Rows are points. Each copy is the shape, with its points in the same order, stretched, turned, moved and blurred by noise. Is it also mirrored, or only turned?

Shape (8 x 2):
[[ 58  34]
 [-51 -20]
 [ 49   8]
 [-24 -28]
 [ 14   4]
 [-34 -38]
 [ 26  24]
 [ 70   9]]
Copy 1 (8 x 2):
[[ 11  78]
 [ -4 -48]
 [ 31  53]
 [ 24 -29]
 [ 12  21]
 [ 26 -52]
 [  3  43]
 [ 43  78]]
Copy 1 is: only turned
Copy 2, 8 rows:
[[ 48 -23]
 [-50  47]
 [ 23 -31]
 [-38  15]
 [  3  -6]
 [-60  20]
 [ 28  -6]
 [ 37 -45]]
Copy 2 is: only turned
Copy 3 (8 x 2):
[[ 52 -70]
 [-27  44]
 [ 23 -64]
 [-26  14]
 [ 15 -21]
 [-43  22]
 [ 35 -41]
 [ 35 -84]]
Copy 3 is: only turned

Shape, 8 rows:
[[-19   1  58  -7]
 [ 30  31 -24 -39]
 [-23 -31 -11 -30]
 [-47  32 -56  15]
 [-43  19 -13   4]
 [-19  27  82 -14]
 [-17  71  -1 -39]
 [ 22 -71 -22  23]]
Copy 1 (8 x 4):
[[ -4  61   9 -63]
 [-63 -10  12 -32]
 [-28  10 -45 -63]
 [-49  43 -31  30]
 [-37  61 -23  -5]
 [-13  82  36 -67]
 [-83  49  16 -28]
 [ 37 -25 -32 -20]]
Copy 1 is: mirrored
Copy 2, 8 rows:
[[  1 -19  68 -21]
 [ 22  62  10  24]
 [-23  37  18 -29]
 [-48  16  -7  68]
 [-36   7  22  34]
 [ 11 -20  90  -5]
 [ -3  41  48  70]
 [  4   1 -22 -66]]
Copy 2 is: only turned

Shape, 9 rows:
[[  4 -35  -4 -38  15  44]
 [ 39  26   7 -14 -34   8]
 [-49  21  20  36   3 -29]
 [  0  43 -11   9  46 -55]
 [ -9  38  44  31 -32  16]
 [ -9 -18  11  26 -13   4]
 [-65 -16 -18 -26 -44 -18]
 [ 14  11  -3 -33  36  35]
 [-59 -15 -41  35  35   4]]
Copy 1 (9 x 6):
[[ -3 -34  17 -48  42  20]
 [ 34  32  22 -46 -10   4]
 [-27  28 -31  48   0 -17]
 [ -3  16 -21  12 -32 -95]
 [  5  54  19  21  12  20]
 [ 10  -8  -6  10  17  26]
 [-42  14 -60 -22   3  30]
 [  0  -4  25 -41  30 -29]
 [-17 -12 -57  26  44 -28]]
Copy 1 is: only turned
Copy 2, 9 rows:
[[  0 -45  -1  -9   9  31]
 [ -1  20   5  18 -31  31]
 [ -9   3 -14   9  -4 -63]
 [  9  43 -35 -25   7 -22]
 [-35  17  24  27 -25 -16]
 [  7 -10   8  26  10 -18]
 [  4 -60 -44  29 -40 -35]
 [-20  -3  -9 -26  10  37]
 [-13 -22 -42  13  49 -43]]
Copy 2 is: only turned
Copy 3:
[[ 16 -31 -46 -43 -15  28]
 [ 23   1  23  24 -22 -19]
 [-20  25  30  21  60  14]
 [-18   1  42 -31  65 -53]
 [ 30  27  47  57   7  33]
 [ -2  -9  -6  27  26  14]
 [-52  39 -38 -19   1  25]
 [ 33 -13  -4 -49   1   7]
 [ -8  21 -49 -41  77  13]]
Copy 3 is: only turned
Copy 4, 9 rows:
[[-23  14  -5 -29  43   5]
 [-14  38  41   2 -25  -1]
 [-27 -50  27  22 -16 -34]
 [ 37 -30  24   0 -13 -58]
 [-50  -5  55  39 -16  -5]
 [-27 -20  -5  19 -10  -7]
 [-24 -40   0 -42 -36  11]
 [-12  12  33 -25  39  -5]
 [ 24 -81  -8   7  14  17]]
Copy 4 is: mirrored

Shape:
[[ 30 -44  -6  23  -1  27  31  11   5]
 [ 11 -25 -10 -28 -24 -41  26 -13   4]
 [  7  44  24  13  51   8 -59  45  50]
 [-39 -22  14  -2 -37  -3 -27  37  43]
 [ -7 -30 -34   7  24  -7  15 -13 -13]
 [-14  25  15   9 -31   9 -47  -4  30]
 [  2  50  33  35  13  -1 -21  34  14]
 [  6  -6 -32 -20 -33  12  33 -11 -19]
 [  7 -11 -39  34  -8 -13  -1  10 -11]
 [-24  48  13  31   2   5 -24  -1  69]
 [-13 -30  13  -9 -22   8  -4 -20 -11]
 [-28  24  36  28 -18 -18 -26  -6  34]
 [-26 -24 -13   8  -6  24  47  15 -20]]
Copy 1:
[[-21 -43 -27  -9  35   8   1 -10 -31]
 [-36  -8 -51  14 -14 -17  12 -10  12]
 [ 33  59  44  -7  64 -17 -24  53   3]
 [-72  12  13   0  17 -22 -11  41   9]
 [-19 -16 -20  29   3  17 -23 -32 -17]
 [ -3  14  30 -13 -11 -39 -15  44  -5]
 [ 22  26  24 -11  25  15  -1  49 -12]
 [-25 -13 -37 -21 -35   2   1 -37 -30]
 [-19  -8 -24  13  -4  15 -31   9 -41]
 [  4  39  45  13  10 -30   8  41 -35]
 [-25 -37   4   0  -9  -9  -5  -5  15]
 [-14   6  36  18  -5 -18   3  50   0]
 [-48 -28 -11  -3  -1  43   8 -39 -32]]
Copy 1 is: mirrored
Copy 2:
[[ 16 -41 -29  -9   6  13  -2  29 -13]
 [ -6 -36  19  23 -40 -29  16   7   0]
 [-20  50 -50  72  62  12 -65 -23   6]
 [ -8  -9 -50  54 -41  -5 -60 -48  -1]
 [-42 -25 -11  -6 -11  -6  30   2 -26]
 [ 13  32 -37  38 -15 -11 -26 -56   8]
 [  1  37 -44  57  14  38 -32 -10  34]
 [  2  -9  -3 -28 -45 -24  17  34   1]
 [-14  -6 -43  22 -23  -8  30   5 -16]
 [-22  24 -68  46  25 -15 -45 -64  47]
 [  5 -13   7  -4 -40  11   5 -25 -16]
 [ -3  13 -37  56 -19  16 -22 -75  32]
 [-26 -27 -25 -29 -44  21  -3  25   7]]
Copy 2 is: only turned
Copy 3:
[[ 12  -9   5  -9 -53  12  42   6  11]
 [-16 -29 -34 -19 -12 -10  12 -48  -4]
 [ 37   0  19 -47  47  -6 -42  95 -20]
 [-33 -12  27 -41 -23   3 -39  14  53]
 [-21 -34  -6  17   9  19  38  -2 -10]
 [ 13  26  -2 -10  11  -3 -55   5  31]
 [ 26  36  24 -37  26 -25  -1  40  -3]
 [-29  19 -54  -5 -29  15  21 -34  -2]
 [-14  -6  -6  16 -14 -29  34  12  -3]
 [ 23  16  -8 -30  41  -1 -31  49  56]
 [-10   0  11   6 -10  27  -9 -45  12]
 [ 16  14  26 -18  31 -14 -28  -5  47]
 [-45   9   4 -16 -27  34  53 -10  20]]
Copy 3 is: only turned
Copy 4 (13 x 9):
[[ 28  -5  -5 -17  -5  54  13  -8  23]
 [ 13   9 -26  -1  17 -18  14 -29  -5]
 [-66  37   3 -34  69  32 -24  48  17]
 [-72  23  10 -11  10  31  18 -12 -32]
 [ 32 -14 -22 -28   7  13 -19  -3 -15]
 [-57  14  10  24  18  16 -26  -4   4]
 [-41  14  23   7  44   8   0  52  15]
 [ 11  -8 -10  -7 -24 -19   2 -15  19]
 [ -3 -19 -30  17  -3  22   0  23  -2]
 [-66 -16  19  -1  56  21 -18   8  10]
 [ 10  17  11   0  -4  13 -19 -31 -13]
 [-42   3  24  27  45  13 -11  -2 -15]
 [ 16 -17  20 -35 -16   4  19   0  -8]]
Copy 4 is: mirrored

Shape, 17 rows:
[[-32 -39 -13 -16  -5 -32  15 -12 -42   8 -14]
 [-33 -15 -19 -41   2  24 -15   7  14 -12  15]
 [  0 -27 -14 -32  28 -12  -2  10  -6   2  10]
 [  8 -12  24  -4 -19  18  12  16   6   6 -17]
 [-23 -12  14   4   7 -19  22  32  18 -12 -12]
 [ 16  -8  13 -45   0   9 -23 -24  12  -1 -14]
 [ -1   7  13 -12  28  11 -37   3 -10 -13  25]
 [ 34  -5  18  25 -25 -19 -13 -69 -22  15 -27]
 [ -7  20  10 -30  -8  -9 -30  13  10  -7   1]
 [-16  18  28  16  35  -1  19  -9   5 -60 -17]
 [ 14 -24 -21 -23 -19  18  13 -54 -15  -3  33]
 [-14 -13  -7 -16  -9 -16  -6  14  32 -11  22]
 [ -8  45   2 -12  -7  31   5   5 -43  10  -2]
 [-18   8  11  29 -53   0   3 -34   9 -35   7]
 [  3  28   7  11 -22   2 -31 -26  26  33 -47]
 [-42  -9  20  21  16  12 -22  17  11 -16 -27]
 [ 29 -22 -18  -2 -15  -8 -23  -4  -4  -5 -21]]
Copy 1 (17 x 11):
[[ 23   2 -12  34  22 -10  -5 -26 -44  -5  -4]
 [ 15  21   5 -26 -26  20   1 -24 -28  17  18]
 [ 26  10 -14 -12   2 -21 -17 -10  -6  27   7]
 [-12 -19  -1   6  -1  12  19  -5  27  13  -9]
 [  3  -5 -37 -11   5  17  -9  14 -19 -11 -26]
 [ -7  27   9  -7  20   3   7 -41  25  37  -6]
 [  7  11  32 -39  11 -10 -28   4 -16  12   3]
 [-33  15  27  71  57   3 -11 -23  33   1  -8]
 [-13   8   5 -34  30  20   4 -15 -13  24   9]
 [ 35  30  -3 -30  17  32 -30  11  -4 -53 -48]
 [  5   2  23  18 -19   7 -22 -44  21   8  36]
 [ -5  -5 -27 -21  -4  27 -22  -9 -21  22  13]
 [ 10  -3  34 -20  25  -6  32  -7   3 -37  34]
 [-23  -6  13  15  14  65 -22 -10 -15 -35  -5]
 [-49  39   9  37  43  16  36  -8  16   7   6]
 [  7  27   6   1   0  19   6  29 -41 -13 -38]
 [  0  20   0  43  31  28   2  -8  22  49   9]]
Copy 1 is: mirrored
Copy 2 (17 x 11):
[[-29   4  13 -22  32 -28 -13   6 -19  10  61]
 [ -5 -30   5 -27 -14 -12 -43   6   2 -30   4]
 [ -1 -29  -2  -8  19  -6 -17  27  -2  -6  23]
 [  6   3  34  -9   8  13  13   7 -17  -9   0]
 [ -9   5  37  10  34  -6 -12  19   9 -16 -16]
 [ 25 -28  15 -17   9  17  -9 -16  23 -17  30]
 [  0 -48 -14 -36  14  -3   2  -7   3  -4 -21]
 [-11  -2  15 -16  12  30  18 -41   1  46  62]
 [ 25 -18  12  -9  19 -18  -3 -16  13 -16 -21]
 [-43 -26  27  -3  39  25   9 -19  44 -36 -16]
 [-28 -32  -2 -24 -45   2  -5   6  -6   7  64]
 [  9 -20  28   4  -2 -19 -33  18  15  -1 -11]
 [-17  -3 -30 -21   4 -16  41 -25 -27 -32 -12]
 [-37   0  47 -15 -21  -7  -5 -31  11  13   4]
 [ 19  22   7  -5  10  24 -22 -50   9   5   5]
 [-21  -6  23 -34  33  13 -34 -14   0  -7 -23]
 [  4 -27  18   4  13  10  -6 -11 -28  20  40]]
Copy 2 is: mirrored
Copy 3, 17 rows:
[[-15  -7  10 -22  29 -19   3  31   3  22 -40]
 [ 27  17   6  11  44  11  24   8 -15 -22  14]
 [ 15 -30  32  13  33  -2  11   2   8 -14 -11]
 [ 22 -17  29 -28 -20   2  24  12   8  -3  20]
 [  7 -32   9   9 -14 -34  15  28   9   2  26]
 [  2  10  35 -19   9  18   8 -25  22 -44   6]
 [  2  -7  29  23  -1  30  -9  -1 -17 -36  12]
 [-34  14  33 -22 -49  27   1 -39  44  13 -42]
 [ 10  15  21  -9   6 -13 -19  -3 -10 -23  30]
 [ -6 -44 -37  26 -41  -3   1   1  21 -34  -4]
 [ 12   3   3 -18  19  38  44 -40 -17  -6 -52]
 [ 17  -3  22  15  11 -26  20 -17 -12  -6  16]
 [  9 -13 -15 -44   1  37 -31   4 -18  10   6]
 [ -7  33 -24  -9 -51  -8  25 -21  -9  16 -15]
 [-16  33  17 -25   3  14 -23 -27  55  24  39]
 [ -4   8   1  29 -15   3  -2  47  22   6  37]
 [ 19   6  39  -5  -6  -1  -1 -15  38   5 -13]]
Copy 3 is: mirrored
Copy 4, 17 rows:
[[-12 -10  -9  53  39 -11  20 -17 -33  18 -14]
 [ 15 -14 -39 -38   4  -3  -9 -51   2   3 -10]
 [ 29  10   1  -3   5 -13  -7 -19 -26 -10  -2]
 [ -8   5   4   7 -47   9  15  -2  14   0  11]
 [-42   6 -17 -13 -13 -24   5  21 -13  -6   6]
 [ 33   1  14   6 -19   0  11 -38  32 -35  -1]
 [ 17   1  30 -33  10 -21  -9  -7  24   0  11]
 [  8 -32  64  95 -14   4  -2   5  53 -15   7]
 [ 10   2   5 -30  -2 -13  14   4  28  -8 -25]
 [-44  16 -15  -1   9 -58   0  19  45 -17  60]
 [ 42 -23  -7  62 -16  -2 -39 -65  24  13   0]
 [ -5 -22 -14 -24 -16 -23 -18 -12  -3  -7 -25]
 [ 14  40  -7   8   4  28  14  14  46  43   0]
 [-40 -56 -13  34 -17 -33 -13  -6  57  23  -2]
 [ -7 -15  25  14 -23  54   4  26  60 -29 -17]
 [-50 -21  -1 -38   9  -8  12  10  16  -6  27]
 [ 44 -32  17  23 -15  -6  13   1   3 -18   3]]
Copy 4 is: mirrored

Shape:
[[ 41   4 -24  24  -6 -19 -24  13 -22  21   6  -2]
 [ -3  23 -22 -10 -16   9   1  33 -39  15 -40 -43]
 [ 29 -21 -14  -2 -18   2 -25   1   1 -18   3 -54]
 [ -8 -17  -3 -16   6 -36  14  19 -70   0 -58 -11]
 [-22 -17 -18   3  -1 -16 -16  10  13 -34   4   7]
 [-19  36 -11  16  19 -13  19 -17  15 -16   6   2]
 [ 19 -13 -10  29  41 -62   5 -11  14  26  -5   2]
 [ 43 -17  -2 -42   5   5  21   0   8   5 -14 -26]
 [-21 -33   0 -71  50   0 -15  30  -5  25   3 -12]
 [  5 -11  24  18  -1  10  -7  -4  27   6 -16  -6]
 [ 18  10  -8  24 -16  -4  15  11  22 -19   3   3]
 [-10 -24  -9 -63 -20   6 -18 -13  15  22 -13 -11]
 [-17 -16 -24  20  22  12  12  -4  20  26   0   0]
 [-10 -12  -3  19 -21   3 -20  -9 -36 -40  -3   8]
 [-13 -31  23  24   2 -21  24  -2  14  23  16 -25]]
Copy 1 (15 x 12):
[[ 24  51 -11 -19  14 -25 -28  36 -14  10 -17 -18]
 [ 21   2  25   7 -10  -5  -6  49 -33 -14  35 -25]
 [ 23  50   8  -4  12 -21   1  11  16  -4  20 -47]
 [ -1  -7   1  61 -10  11 -16  95 -22 -33   6 -28]
 [ -6  25   4   8 -22  12 -14 -15   3 -16  13 -12]
 [-56 -10 -12 -26  -8  16  23  -6 -21  22  19  -4]
 [-42  12  -5 -17  -7   6 -28  29   1  34 -65 -50]
 [ 18  18   8 -23 -15 -11  42  45  15   1 -21 -22]
 [ 69  -1   7 -11 -16  41 -10  12  -5 -24 -57 -26]
 [-19  -9  29  -8   1 -12  -1 -18  13  21 -15  -7]
 [-28  20   8 -31 -20 -19   5   4  13  20  22   2]
 [ 35   9  16 -15 -29 -11  28  -6 -16 -44 -33 -25]
 [  2 -13  -5 -16 -33  -7  -8 -26 -18  38 -29 -20]
 [ -3  25 -23  39  18 -12  -2   8 -11 -21  44   6]
 [-27 -27 -10 -33 -20 -24 -31  -7  31  33 -14 -48]]
Copy 1 is: only turned
Copy 2:
[[-18  32  13  -4   2  25  22   1 -31 -21  18 -24]
 [-39  27   6  -6  26  30  17  19  23  -4 -48  -4]
 [ -9  29  59 -25  -7  26 -11 -18 -12  -2 -25   9]
 [-33 -10   6 -30  45 -14  30  61  -2  42 -22 -36]
 [-16 -16  17 -47  -1 -35  -8   4  -1 -29   3  20]
 [  3 -38   1  -9   5 -27 -13   0  -7 -42 -22 -19]
 [ 14 -28  34   1  34 -38  24   0 -26   4  34 -36]
 [-19  -5  21 -33  16  31 -36 -39   5  35 -23  -5]
 [-22 -10  31 -23  16 -16 -43  -6  72  55  16   2]
 [ 28  -8  22  -2  -7 -16  10 -21 -12  -2 -18  41]
 [-10 -25   0 -24   3  13  -1 -16 -18 -43 -13  18]
 [-52  11  28 -23 -16 -13 -26 -44   9  28 -24   5]
 [ -6 -30  17  13  26 -27 -18 -12   0 -25   4  35]
 [-13  10   7 -35 -20 -13  -1  35 -33 -14 -23  10]
 [  6 -61  54  12   4 -23  20   8  -9  -2  -1  15]]
Copy 2 is: mirrored
Copy 3, 15 rows:
[[ 25  -6  -3  25  19 -34  31  24   2  -8  22 -30]
 [-27  59 -14  -6  43 -12  22  -7   1 -31  34 -25]
 [-29 -17  20 -16  28  -2  13  -1  25 -33  33  -9]
 [ 20  65  -4   0  21 -32  30 -16 -37 -41  47  25]
 [-11 -19 -19 -35 -42 -17   6   5   7   6  23  10]
 [-10  23  -4   0 -34   2   1  33  40  22 -19   6]
 [ 25 -13   6  18 -16 -13  52  46 -18   6 -25  28]
 [  7   3 -10  -4  27  33   3 -14  14 -47   3  12]
 [-27   3 -43 -11 -39   3  -2 -26 -36 -84  14   8]
 [-14  -7   6   3   2  20  -8   8  -2  10   0  13]
 [ 15  -6  -1 -15  -5  15  11  12  27  25   0 -11]
 [-16 -16 -37 -14  15 -12 -26 -27  -5 -43 -13  21]
 [-16 -11 -20  25 -31  -6  15  -8   6  16 -11  14]
 [  5   7  10   4 -14 -39 -15  -7  22   3  53   1]
 [ -2 -12  40   1 -18   0   9 -16 -22  -7 -34  14]]
Copy 3 is: mirrored
Copy 4:
[[  3  70  -2  -2 -11  18 -10  35   2 -33 -22  10]
 [ 18  10 -29   9  36  26  21  33   2 -54  17   5]
 [-10  -1 -50 -17  -7  12 -38  -6   3 -17  -5  24]
 [  6  21 -47  16  56   9  56  35 -30 -40 -35   1]
 [-44   0  -1  20 -12  16  -1 -11  -9   4 -21  -8]
 [ -6   6  23  43 -13   7  23  -5  -2   1   2  23]
 [ -7  56  -3  30  -5 -30  -5  47 -21  26 -23  24]
 [  3 -19 -33 -50   9  -1  14  12   6  -1   0  23]
 [-14  -3   7 -59  24  13  17   2 -55  18  22 -28]
 [ -5  -5 -15   8 -11 -38 -23  -5  27  -2 -13  -3]
 [-19  -1   1  19 -33   3  10   8  34 -14 -22  19]
 [  9 -20 -22 -47  30  32 -10  -8  -1  32   2 -15]
 [ 10  -3  19  14  -2  -9 -20  40 -16   5  -8  -3]
 [-11   8  -9  26  -3  20   2 -20  -6 -43 -54  -2]
 [ 25  -3 -39  15 -42 -30 -18  27 -17  19  -3   6]]
Copy 4 is: only turned
